Rows are points. The last column is the point's height on a tilted bowl or saddle (a function of degree 2), plus a little noise. Count its main directions that bend up, bend down and stay straight.

Points (18 x 4)
[[ 0.08  0.15  0.41  0.36]
 [-0.07  0.33 -0.34  0.14]
 [-0.53 -1.13  0.47  0.87]
 [-0.05  0.57  0.08  0.38]
 [ 0.20 -0.10 -0.28  0.32]
 [ 0.46 -0.11  0.87 -0.02]
 [ 0.03  0.07  0.44  0.31]
 [ 0.32 -0.03 -0.13  0.34]
 [-0.17  0.04 -0.16  0.13]
 [-0.39 -0.21 -0.35  0.14]
 [-0.17 -0.57  0.13  0.25]
 [ 0.49 -0.20 -0.64  0.68]
 [-0.03  0.64 -0.04  0.35]
 [ 0.21 -0.34 -0.74  0.58]
 [-0.14 -0.40  0.23  0.20]
 [ 0.45 -0.37  0.02  0.09]
 [ 0.55 -0.29  0.36 -0.12]
 [ 0.07  0.57 -0.05  0.45]]
Directions: 2 up, 1 down, 0 straight

Points (15 x 4)
[[-0.22 -0.35 -0.36 -0.12]
 [ 0.38  0.11 -0.32  0.08]
 [ 0.05  0.04  0.24 -0.21]
 [ 0.04 -0.06  0.32 -0.18]
 [-0.53  0.23 -0.07  0.09]
 [ 0.32  0.35  0.16 -0.19]
 [-0.01  0.41  0.23 -0.29]
 [ 0.82 -0.10  0.09  0.28]
 [ 0.01  0.33  0.53 -0.54]
 [ 0.50 -1.32  0.07  1.14]
 [-0.19  0.12  0.45 -0.30]
 [ 0.54  0.21  0.48 -0.33]
 [-0.46  0.43 -0.24  0.20]
 [-0.44 -0.09 -0.12  0.03]
 [-0.49 -0.53 -0.04  0.24]]
Directions: 2 up, 1 down, 0 straight

Points (26 x 5)
[[-0.27 -0.45  0.15 -0.43  0.33]
 [ 0.05 -0.44  0.05  0.67  0.35]
 [-0.39 -0.08  0.40 -0.14  0.17]
 [ 0.24 -1.14  0.02  0.08  0.79]
 [-0.21  0.34 -0.77  0.42  0.46]
 [-0.17  0.66  0.25  0.15  0.23]
 [ 0.13  0.14  0.18 -0.09  0.12]
 [ 0.38  0.55  0.10 -0.28  0.33]
 [-0.45 -0.19 -0.24 -0.12  0.21]
 [ 0.47 -0.01 -0.38 -0.10  0.32]
 [ 0.89  0.03 -0.65  0.32  0.70]
 [-0.34 -0.71  0.10 -0.47  0.51]
 [ 0.44  0.54  0.21 -0.28  0.35]
 [-0.82 -0.44  0.80 -0.21  0.61]
 [-0.34  0.01  0.21 -0.44  0.22]
 [-0.37 -0.45  0.21  0.02  0.23]
 [ 0.16 -0.09 -0.01  0.10  0.12]
 [-0.51 -0.17 -0.06  0.14  0.18]
 [ 0.06  0.24  0.69  0.51  0.31]
 [-0.46 -0.19 -0.05 -0.10  0.18]
 [ 0.39  0.01  0.53 -0.10  0.28]
 [-0.77  0.37  0.39  0.02  0.31]
 [ 0.53 -0.51 -0.04 -0.19  0.46]
 [-0.18 -0.29 -0.35 -0.17  0.24]
 [ 0.63 -0.66 -0.43 -0.12  0.66]
 [ 0.03  0.04 -0.04  0.08  0.09]]
Directions: 4 up, 0 down, 0 straight

Points (47 x 7)
[[ 0.91  0.29  0.01  0.01 -0.49 -0.99  0.01]
 [-0.56  0.34 -0.02  0.04 -0.32 -0.12  0.59]
 [ 0.27 -0.11  0.14 -0.39 -0.21 -0.79  0.25]
 [-0.12  0.71 -0.70 -0.06 -0.37 -0.16  0.40]
 [-0.50 -0.17  0.03 -0.15  0.43  0.79  0.10]
 [ 0.81 -0.49 -0.40 -0.30 -0.53  0.76  0.64]
 [ 0.71  0.20 -0.18  0.01 -0.30  0.68  0.29]
 [ 0.35  0.25  0.64 -0.48 -0.15  0.19  0.32]
 [ 0.12 -0.14 -0.49 -0.14 -0.83  0.14  0.59]
 [ 0.78  0.10  0.39  0.36  0.31 -0.22 -0.23]
 [-0.15 -1.04 -0.55 -0.52  0.05  0.46 -0.26]
 [ 0.45  0.09 -0.11 -0.16  0.17 -0.21 -0.03]
 [ 0.38  0.73 -0.08 -0.65  0.55 -0.51 -1.24]
 [-0.30  0.56  0.24  0.01 -0.45 -0.45  0.67]
 [-0.12  0.34  0.11  0.41 -0.25  0.47  0.23]
 [ 0.28  0.28  0.76 -0.80  0.31  0.16  0.46]
 [-0.19 -0.15  0.09 -0.01 -0.17 -0.10  0.09]
 [-0.03 -0.11 -0.22  0.10  0.34 -0.27 -0.04]
 [-0.43  0.27 -0.04  0.43  0.09 -0.11  0.03]
 [-0.29 -0.01  0.07  0.05  0.21  0.13 -0.07]
 [ 0.33  0.24  0.51  0.31  0.11 -0.37 -0.26]
 [ 0.08 -0.17  0.41 -0.24  0.32 -0.52 -0.03]
 [-0.12  0.46 -0.38  0.39 -0.17 -0.08  0.23]
 [ 0.04 -0.48  0.41  0.08  0.13 -0.04 -0.11]
 [ 0.76  0.13 -0.22  0.00 -0.89 -0.40  0.65]
 [ 0.50 -0.21 -0.76 -0.33 -0.23 -0.05  0.51]
 [ 0.12  0.02 -0.13 -0.30  0.12 -0.26  0.06]
 [-0.50 -0.33  0.78 -0.21 -0.09  0.00 -0.01]
 [-0.26  0.27  0.07 -0.47 -0.62 -0.31  0.74]
 [-0.07 -0.20  0.20 -0.42 -0.30 -0.18  0.29]
 [-0.46 -0.18  0.45  0.29  0.00  0.17 -0.27]
 [ 0.51  0.59 -0.22 -0.38 -0.64 -0.11  0.02]
 [-0.20 -0.05 -0.40 -0.38  0.58  0.33  0.21]
 [ 0.58  0.49 -0.20 -0.07 -0.06  0.08 -0.24]
 [ 0.54 -0.61 -0.43 -0.38  0.22  0.25  0.72]
 [-0.32 -1.06 -0.05 -0.49 -0.13 -0.17 -0.28]
 [ 0.18 -0.05 -0.09 -0.02  0.19  0.54  0.17]
 [-0.04  0.16 -0.25  0.24  0.03 -0.24  0.05]
 [-0.17  0.12  0.17  1.00 -0.46  0.16  0.14]
 [-0.04 -0.06  0.49  0.30  0.07  0.18 -0.12]
 [-0.07 -0.25 -0.43  0.19  0.70 -0.42  0.00]
 [-0.06 -0.72  0.21  0.17  0.19 -0.23 -0.21]
 [ 0.07 -0.24  0.06  0.19 -0.55 -0.62  0.69]
 [ 0.30 -0.57 -0.26  0.06  0.28  0.44  0.14]
 [ 0.12  0.12 -0.06 -0.76  0.27 -0.54 -0.13]
 [-0.37 -0.17 -0.27  0.07 -0.40  0.13  0.11]
 [-0.52 -0.32 -0.07  0.19  1.00 -0.55 -0.39]]
Directions: 2 up, 1 down, 3 straight

Points (45 x 7)
[[-0.25  0.01  0.12 -0.45 -0.34  0.10  0.05]
 [-0.49 -0.17 -0.13  0.20  0.45 -0.73 -0.12]
 [ 0.64  0.05 -0.58  0.74 -0.01  0.07 -0.62]
 [ 0.26 -0.30  0.24 -0.63 -0.04  0.28 -0.16]
 [ 0.54  0.32 -0.52  0.36  0.17  0.25 -0.21]
 [-0.17 -0.50  0.85  0.26  0.60 -0.50  0.47]
 [-0.25 -0.02  0.13 -0.51  0.55  0.04 -0.19]
 [ 0.32 -0.34 -0.32  0.32  0.13  0.13 -0.15]
 [ 0.04 -0.84  0.11  0.03  0.30 -0.35  0.10]
 [ 0.55 -0.25  0.35 -0.14  0.17 -0.04 -0.14]
 [-0.40 -0.02 -0.38  0.37  0.38 -0.19 -0.03]
 [-0.02 -0.11 -0.46 -0.33 -0.38 -0.42 -0.43]
 [-0.09  0.03 -0.92 -0.54  0.04 -0.57 -0.96]
 [ 0.51 -0.35  0.03  0.46  0.11 -0.08  0.12]
 [-0.20  0.22  0.24 -0.17 -0.80  0.06 -0.29]
 [ 0.09 -0.60  0.49 -0.49  0.25 -0.06 -0.15]
 [-0.06  0.17 -0.48  0.07 -0.07 -0.18 -0.09]
 [ 0.37  0.26 -0.15 -0.13  0.21 -0.09 -0.14]
 [ 0.09 -0.47  0.12 -0.06 -0.08  0.02  0.10]
 [-0.08 -0.04 -0.09 -0.78  0.18  0.24 -0.06]
 [-0.48  0.47  0.49  0.39 -0.13 -0.24 -0.09]
 [-0.40  0.35  0.11  0.62 -0.05 -0.08 -0.07]
 [ 0.16  0.35 -0.22 -0.13 -0.11 -0.20 -0.08]
 [ 0.01  0.48 -0.14 -0.13  0.13  0.72  0.36]
 [-0.22  0.24  0.19 -0.21  0.12 -0.19  0.10]
 [-1.08  0.47 -1.24 -0.06 -0.23 -0.48 -0.20]
 [ 0.04 -0.40  0.38  0.03  0.53 -0.11  0.05]
 [-1.00  0.20 -0.39 -0.33 -0.17  0.21  0.12]
 [ 0.31 -0.43  0.02  0.04 -0.59  0.06 -0.09]
 [ 0.50 -0.23  0.04 -0.48 -0.59  0.12 -0.31]
 [-0.14 -0.19  0.01 -0.56 -0.09  0.08 -0.07]
 [-0.03 -0.16 -0.45  0.46 -0.22  0.13 -0.36]
 [ 0.06  1.12  0.10 -0.23  0.02  0.55  0.38]
 [ 0.13  0.29  0.11 -0.13  0.14  0.21  0.03]
 [ 0.36  0.59 -0.19  0.16 -0.16  0.62 -0.26]
 [ 0.06 -0.42  0.52  0.16 -0.43  0.40 -0.02]
 [-0.07  0.11  0.21  0.38  0.75 -0.20  0.09]
 [-1.77  0.16 -0.40  0.27 -0.74  0.18 -1.36]
 [ 0.03 -0.69 -0.07 -0.53 -0.34 -0.09 -0.24]
 [-0.33 -0.35 -0.54 -0.30  0.17  0.18 -0.48]
 [ 0.28 -0.18  0.41 -0.25 -0.29 -0.15 -0.04]
 [-0.03  0.44  0.58  0.55 -0.62  0.23 -1.20]
 [ 0.41 -0.14 -0.76 -0.26 -0.16  0.20 -0.52]
 [-0.17  0.11 -0.62  0.16  0.19  0.56  0.02]
 [-0.28 -0.34  0.10  0.06 -0.32 -0.57  0.22]]
Directions: 1 up, 3 down, 2 straight
